Rows are points. The last column is the point's height on a tilted bowl or saddle (a function of degree 2), plus a little noise. Count its main directions that bend up, bend down and stay straight.

Points (11 x 3):
[[-0.17  0.55 -0.40]
 [-0.20  0.17 -0.12]
 [ 0.17  0.14 -0.01]
 [-0.18 -0.34 -0.06]
 [ 0.24  0.21 -0.05]
 [-0.11  0.02 -0.02]
 [-0.28  0.77 -0.76]
 [ 0.16 -0.12  0.06]
 [ 0.08  0.21 -0.05]
 [-0.23  0.15 -0.12]
 [ 0.09 -0.10  0.06]]
Directions: 0 up, 2 down, 0 straight

Points, 17 rows:
[[-0.23 -0.26  0.20  0.18]
 [-0.33 -0.31  0.37  0.46]
 [ 0.45  0.77 -0.09 -0.86]
 [ 0.24 -0.25  0.17 -0.01]
 [-0.09 -0.05  0.02 -0.01]
 [-0.01  0.05  0.12  0.08]
 [-0.22  0.04  0.10  0.08]
 [ 0.11  0.15 -0.53 -0.24]
 [ 0.40 -0.03 -0.30 -0.02]
 [-0.17  0.36  0.19  0.04]
 [ 0.45 -0.04  0.63  0.06]
 [-0.48 -0.12 -0.08 -0.27]
 [ 0.03 -0.27 -0.46 -0.23]
 [ 0.03 -0.21 -0.24 -0.17]
 [-0.13 -0.14  0.00 -0.03]
 [-0.11  0.10  0.05  0.00]
 [ 0.14 -0.02  0.14  0.06]]
Directions: 1 up, 2 down, 0 straight

Points, 18 rows:
[[-0.16 -0.16  0.20  0.03]
 [ 0.04 -0.21  0.60 -0.02]
 [-0.22  0.01 -0.48 -0.31]
 [ 0.22  0.07 -0.11 -0.15]
 [-0.18 -0.33 -0.32 -0.31]
 [-0.28  0.37 -0.22 -0.22]
 [-0.10 -0.39 -0.10 -0.07]
 [-0.03 -0.13 -0.39 -0.23]
 [ 0.42 -0.09  0.15 -0.22]
 [-0.56 -0.20  0.06 -0.43]
 [-0.40 -0.01 -0.40 -0.40]
 [-0.05 -0.09 -0.34 -0.18]
 [-0.12  0.25 -0.28 -0.14]
 [ 0.02  0.52 -0.15 -0.28]
 [ 0.38  0.07 -0.28 -0.38]
 [-0.19  0.16 -0.14 -0.11]
 [ 0.18  0.17  0.22 -0.21]
 [ 0.19  0.51  0.06 -0.49]]
Directions: 0 up, 2 down, 1 straight

Points (17 x 4):
[[-0.18  0.19  0.10 -0.10]
 [ 0.42  0.25 -0.24 -0.28]
 [-0.38 -0.46  0.01  0.15]
 [ 0.25 -0.15  0.11  0.07]
 [-0.46  0.01 -0.28 -0.37]
 [-0.63 -0.02 -0.36 -0.66]
 [-0.05  0.41 -0.18 -0.24]
 [ 0.15 -0.08 -0.22  0.01]
 [ 0.38  0.07  0.15 -0.14]
 [ 0.03  0.28 -0.05 -0.11]
 [-0.26  0.65  0.27 -0.55]
 [-0.13 -0.18  0.06  0.15]
 [-0.21  0.26 -0.14 -0.21]
 [ 0.52 -0.37 -0.26 -0.08]
 [ 0.15  0.10  0.02  0.00]
 [-0.27  0.02  0.01 -0.04]
 [-0.05 -0.37 -0.03  0.25]]
Directions: 0 up, 2 down, 1 straight

Points (23 x 5):
[[-0.20  0.01  0.46  0.07  0.27]
 [-0.14  0.14 -0.15 -0.07  0.03]
 [-0.06 -0.08  0.24 -0.12  0.28]
 [ 0.04 -0.15  0.46 -0.28  0.22]
 [ 0.56 -0.28 -0.23 -0.23 -0.41]
 [-0.27 -0.28  0.21  0.45  0.34]
 [ 0.28  0.35 -0.30  0.14 -0.53]
 [-0.44  0.06  0.22  0.06  0.26]
 [ 0.05 -0.05 -0.01 -0.25  0.08]
 [ 0.01 -0.42 -0.33  0.34  0.34]
 [-0.27  0.14  0.04  0.24  0.19]
 [ 0.14  0.33 -0.05  0.21 -0.20]
 [-0.62  0.35 -0.35  0.15 -0.24]
 [ 0.54  0.05  0.36 -0.23 -0.12]
 [-0.28  0.02 -0.13  0.13  0.27]
 [-0.65  0.30 -0.37 -0.36 -0.64]
 [ 0.04  0.22 -0.06  0.19 -0.02]
 [-0.11 -0.26 -0.40 -0.23  0.09]
 [ 0.31 -0.18 -0.17  0.37 -0.01]
 [-0.43  0.19 -0.22  0.24  0.09]
 [ 0.17  0.02  0.53  0.03  0.19]
 [ 0.06  0.18 -0.09  0.35 -0.02]
 [-0.06  0.02 -0.30 -0.09  0.00]]
Directions: 0 up, 3 down, 1 straight

Points:
[[ 0.05  0.11  0.03  0.31 -0.19]
 [ 0.13 -0.11 -0.19 -0.22 -0.06]
 [ 0.30  0.07 -0.14  0.22 -0.34]
 [ 0.37 -0.27  0.02 -0.01  0.03]
 [-0.07  0.18  0.43  0.85  0.59]
 [ 0.02  0.49 -0.25 -0.40 -0.10]
 [ 0.22  0.31 -0.06 -0.26 -0.20]
 [-0.32  0.13  0.07 -0.23 -0.16]
 [-0.45  0.02 -0.04  0.62  0.50]
 [-0.16 -0.21 -0.04  0.00  0.06]
 [ 0.21 -0.01  0.04 -0.36 -0.08]
 [-0.06 -0.54  0.28  0.68  0.73]
 [-0.14  0.09 -0.48  0.06 -0.11]
 [-0.26 -0.21  0.01 -0.11  0.08]
 [-0.27  0.14  0.01  0.19 -0.05]
 [ 0.11  0.30  0.36  0.34 -0.01]
 [-0.02  0.05  0.22 -0.05 -0.23]
 [ 0.22  0.23 -0.25 -0.05 -0.33]
 [-0.15 -0.31  0.02 -0.11  0.13]
 [ 0.09 -0.22  0.05  0.34  0.00]
 [ 0.03 -0.04  0.16 -0.24 -0.18]
 [-0.10  0.20  0.70 -0.16 -0.37]
 [-0.60  0.05  0.11  0.16  0.26]
 [ 0.39 -0.07  0.19  0.36 -0.04]
 [-0.05  0.56  0.35 -0.14 -0.15]
 [-0.10  0.06 -0.08  0.34 -0.11]]
Directions: 3 up, 1 down, 0 straight

Points:
[[ 0.24  0.24  0.14 -0.01  0.04 -0.23  0.19]
 [ 0.22  0.15 -0.42  0.26 -0.03  0.32  0.03]
 [ 0.31  0.15 -0.21  0.02  0.01 -0.44  0.14]
 [ 0.38  0.11 -0.01  0.43  0.00  0.01  0.26]
 [ 0.06  0.21  0.60 -0.01  0.32  0.25  0.56]
 [-0.05 -0.23 -0.27  0.71 -0.45  0.16  0.38]
 [ 0.07 -0.28  0.15 -0.21  0.52  0.28  0.47]
 [ 0.34 -0.34  0.07  0.06  0.23 -0.39  0.31]
 [ 0.32 -0.07 -0.16 -0.17  0.28 -0.42  0.20]
 [-0.19  0.29  0.32  0.29  0.40 -0.11  0.49]
 [-0.23  0.01 -0.44 -0.27 -0.03  0.11 -0.06]
 [ 0.07 -0.03  0.11 -0.23  0.01  0.27  0.03]
 [-0.27 -0.02 -0.46  0.54  0.26 -0.03  0.32]
 [ 0.15  0.13 -0.15  0.48 -0.32  0.58  0.24]
 [ 0.17 -0.04 -0.23  0.00  0.60  0.16  0.38]
 [-0.15  0.24 -0.05  0.20 -0.01  0.49  0.24]
 [-0.08  0.33 -0.13  0.35  0.07 -0.02  0.22]
 [-0.01 -0.11  0.25 -0.36  0.06  0.01  0.04]
 [ 0.51  0.43 -0.56  0.53 -0.01  0.01  0.17]
 [-0.01  0.09  0.18 -0.01  0.05 -0.10  0.12]
 [ 0.18 -0.07 -0.09 -0.04 -0.17 -0.08  0.00]
 [ 0.30  0.16 -0.04  0.03  0.19  0.00  0.16]
 [ 0.01  0.09 -0.35  0.42 -0.30 -0.27  0.19]
 [-0.11  0.26  0.18 -0.34  0.07 -0.13  0.00]
 [-0.25 -0.03 -0.10  0.08  0.21 -0.23  0.12]
 [-0.45  0.33  0.29  0.40  0.11  0.01  0.47]
 [ 0.15 -0.23  0.23 -0.14  0.25 -0.07  0.23]
 [-0.47  0.31 -0.32 -0.19 -0.06  0.10  0.03]
 [-0.30  0.02 -0.57  0.08 -0.01  0.07  0.10]
 [-0.45  0.29  0.00  0.10  0.23 -0.60  0.24]
 [-0.07 -0.04 -0.26 -0.03  0.06  0.25  0.04]
 [-0.26 -0.39 -0.35 -0.02 -0.36 -0.29  0.18]
 [ 0.07 -0.03  0.19  0.71  0.40  0.03  0.60]
 [-0.16 -0.07  0.00 -0.32 -0.30 -0.22 -0.06]
 [-0.21  0.07  0.19  0.38 -0.35 -0.25  0.30]
 [ 0.15 -0.32 -0.06 -0.02  0.22  0.17  0.19]
 [-0.25 -0.56 -0.45 -0.07 -0.18  0.25  0.24]
 [-0.40 -0.45  0.36 -0.22 -0.20 -0.45  0.14]
 [ 0.12  0.25 -0.13  0.15  0.67 -0.10  0.47]
 [ 0.17 -0.38  0.24 -0.17 -0.34 -0.01  0.12]
 [-0.15  0.08 -0.50  0.19  0.15 -0.40  0.13]]
Directions: 4 up, 0 down, 2 straight

Points, 44 rows:
[[-0.11  0.21 -0.50 -0.29 -0.05  0.20  0.05]
 [-0.55 -0.35  0.31  0.11 -0.36 -0.25  0.38]
 [-0.05 -0.50 -0.39  0.29  0.04  0.25  0.32]
 [ 0.24  0.06  0.30 -0.24 -0.42 -0.12  0.33]
 [ 0.33  0.12  0.09 -0.23  0.31  0.34  0.34]
 [-0.23 -0.12  0.13 -0.18  0.06 -0.71  0.24]
 [-0.08 -0.16 -0.30 -0.09  0.14 -0.27  0.05]
 [-0.24  0.14  0.15  0.22 -0.59 -0.18  0.27]
 [-0.22  0.03 -0.29  0.29 -0.41 -0.52  0.10]
 [ 0.04 -0.02 -0.23 -0.21 -0.05  0.15  0.13]
 [ 0.22 -0.12 -0.07 -0.18 -0.09 -0.24  0.16]
 [-0.49 -0.34  0.36  0.52 -0.36  0.35  0.47]
 [-0.43  0.21 -0.10 -0.52 -0.27  0.08  0.23]
 [-0.27  0.24  0.03 -0.12  0.33  0.31  0.21]
 [-0.34 -0.03 -0.35  0.07 -0.03 -0.30 -0.03]
 [ 0.02 -0.30  0.19 -0.06 -0.02  0.64  0.43]
 [ 0.24 -0.30 -0.20  0.42  0.35  0.30  0.31]
 [ 0.12 -0.20 -0.42 -0.01  0.01  0.10  0.15]
 [-0.17 -0.45  0.03 -0.09 -0.06 -0.26  0.25]
 [ 0.34 -0.27 -0.07 -0.24 -0.10 -0.31  0.28]
 [ 0.02 -0.23  0.17 -0.15  0.16 -0.12  0.19]
 [-0.06  0.27  0.35 -0.25 -0.19 -0.29  0.26]
 [ 0.28  0.15  0.43 -0.36  0.19  0.12  0.37]
 [-0.35 -0.06  0.16 -0.26  0.01 -0.44  0.21]
 [-0.14  0.03 -0.28  0.31 -0.37  0.56  0.33]
 [ 0.28 -0.31  0.20  0.58  0.01  0.01  0.18]
 [ 0.13 -0.21  0.00 -0.14 -0.03  0.08  0.19]
 [ 0.27 -0.22  0.59  0.47 -0.02  0.20  0.21]
 [ 0.07  0.39  0.10 -0.13 -0.43  0.18  0.26]
 [-0.23 -0.21 -0.29  0.19  0.05 -0.37  0.02]
 [-0.35 -0.04  0.28  0.13 -0.35 -0.22  0.22]
 [ 0.75  0.37  0.15 -0.13 -0.21  0.05  0.42]
 [ 0.14 -0.18  0.54  0.34  0.17  0.18  0.17]
 [-0.28 -0.19 -0.20  0.24  0.06 -0.20  0.03]
 [ 0.30  0.00  0.07  0.07  0.82 -0.01  0.40]
 [ 0.20 -0.19  0.01  0.11  0.11  0.33  0.21]
 [ 0.18 -0.25  0.35  0.15  0.00 -0.37  0.17]
 [ 0.13  0.27  0.22 -0.06  0.13  0.61  0.35]
 [-0.01 -0.03 -0.15  0.24 -0.03 -0.54  0.02]
 [ 0.11 -0.07  0.06 -0.06 -0.15  0.12  0.15]
 [ 0.24 -0.03  0.37  0.13 -0.21  0.06  0.19]
 [ 0.00 -0.16 -0.08  0.05 -0.03  0.12  0.11]
 [ 0.09  0.03  0.08  0.18 -0.04 -0.21  0.04]
 [ 0.25 -0.39  0.37 -0.32 -0.63 -0.04  0.68]]
Directions: 5 up, 0 down, 1 straight
